Each row of a before or after table is a point. One or more steps were done to the points. Then noise was added and the rows were shuffled. The steps act on columns, c1 being the first. Name the steps. A step turns or swaps two columns, mirrors them in a line or flattens them onto one, adds a multiple of one to another, or multiplies or shifts one. Angles are multiples of 10 degrees, from the lower column toward the higher: turns from -170 to 170, lines from 10 to 170 but not 90. Use the fewest steps. Two steps may share a column if one is a turn and the other turns, adds or multiplies; they go together, in the order done. Otherwise the lowest column goes first.
In the rows, zero is written as 128.

Before:
[[103  79]
 [211 162]
 [141  94]
 [ 97 130]
 [ 95  92]
 [106  60]
 [105 118]
 [142  77]
 [ 96 168]
 [189 180]
 [171 113]
 [ 68  75]
 [128 100]
 [148 178]]
After:
[[118 153]
 [ 63  71]
 [161 138]
 [166 196]
 [148 174]
 [ 98 171]
 [172 101]
 [134 181]
 [127  74]
 [ 86  59]
 [123 199]
 [ 86 127]
 [106 155]
 [151 146]]
Steps: turn c1 and c2 by -160 degrees

Before:
[[109 124 134 139]
 [140 171  92 108]
 [145 150  86 123]
 [106 121 164 105]
 [128 151 112 116]
 [123 120 151 147]
 [129 126 124 115]
 [108 126 128 132]
 [157 190 152  89]
 [140 158 138  99]
 [115 179  99 108]
 [121 159 119  80]
 [ 79 154  96 120]
 [122 121 142 117]]
After (14 x 4):
[[142 155 145  55]
 [122 158 112   8]
 [130 125 124  94]
 [121 123 140  99]
 [157 186 169  32]
 [109 125 123 156]
 [105 122 149  70]
 [109 126 114 139]
 [141 170 101  76]
 [124 120 148 176]
 [115 180  89  79]
 [144 149  98 115]
 [ 81 154  63 107]
 [131 154 112  97]]
Steps: add 0.7 times c1 to c3; multiply c4 by 2.5

Before:
[[123 120 154 144 137 142 130  49]
 [ 66 138  86  47 107 129 132 179]
 [ 87 136 127 175 117 146 123 135]
 [125 114 128 129 127 203 112  71]
 [ 25 115 154  62 159 149 122 151]
 [163  96 155 150  94 123 145  74]
 [118 110 182  70  68 137  64 119]
 [ 88 152 106 173 133 131  96  67]
 [ 89 101 131 134 156 188  95 115]
 [108 158  63  22  80 159 160 187]
 [ 57  84  78 175 168 165 103  87]
 [144 123  83 154 153 146 124 140]
 [107 166  82  74  91 225 186 185]
 [ 70  67 126 187 111 128 103  66]]
After:
[[119 124 183  67  69 148  50 118]
 [ 70 139 124 110 187 189 104  66]
 [108  93  63  80  22 103 179 188]
 [ 66 127  85 106  46 118 145 180]
 [ 89 118 108 135 173 107 104  67]
 [ 87 109 127 119 174 121 122 135]
 [ 26 109 154 160  62 144 115 150]
 [144 109  85 153 155 136 140 140]
 [121 117 154 139 143 139 120  48]
 [125  56 128 128 131 154 111  70]
 [ 55 100  78 168 175 179 119  87]
 [105  25  80  91  74 106 200 185]
 [ 87  72 132 154 134 166  94 117]
 [162 139 154  92 149 160 139  74]]
Steps: mirror c2 and c6 in the line at 130 degrees; add -0.3 times c3 to c7; swap c4 and c5

Before (11 x 11):
[[109 135  93 152 105 172 175 157  69 130  72]
 [103 143 136 156 141 135  97 112  40 166  94]
 [183 170 112 152  63  70 147 136 115 112  73]
 [120  87  77 170 147  80 131 128 151 135 147]
 [141 147  49  98 158  71 169 121 168 159 122]
 [ 80 170 122 148  90 156 146 148 148 138 119]
 [115 154 116 116 170 186 128 132 175 148  62]
 [ 83  97 107 147 135  71 178 125 120  94 122]
 [ 88 182 103 167 141 125  17 132  85 112 113]
 [153 168 113 108 146 115  86 121 101 119 162]
 [ 98 144 122  93 163 106   7 171 164 139 131]]
After:
[[ 84 145 105 137 122  72 219 126  99  94 163]
 [181  71 109 140 176  68 186 136 154 109 110]
 [155  88 111 120  97 115 126 121 140 119 200]
 [ 81 105 122 138 159 159 186 149 174 137 159]
 [143 156  49 118 106  70 208 123 168 158 162]
 [120 174  77 145 124  80 170 129 109 135 186]
 [113 159 116 123  94 186 166 133 178 147 102]
 [ 85  69 103 143  93 124  56 134 142 113 154]
 [109  74  92 139 134 170 217 155  94 129 113]
 [103  61 135 138  91 134 135 110  83 165 134]
 [101 156 123 116 103 105  47 171 165 140 172]]
Steps: turn c2 and c9 by 50 degrees; turn c2 and c5 by -160 degrees; multiply c4 by 0.4; shift c7 by 40; shift c11 by 40
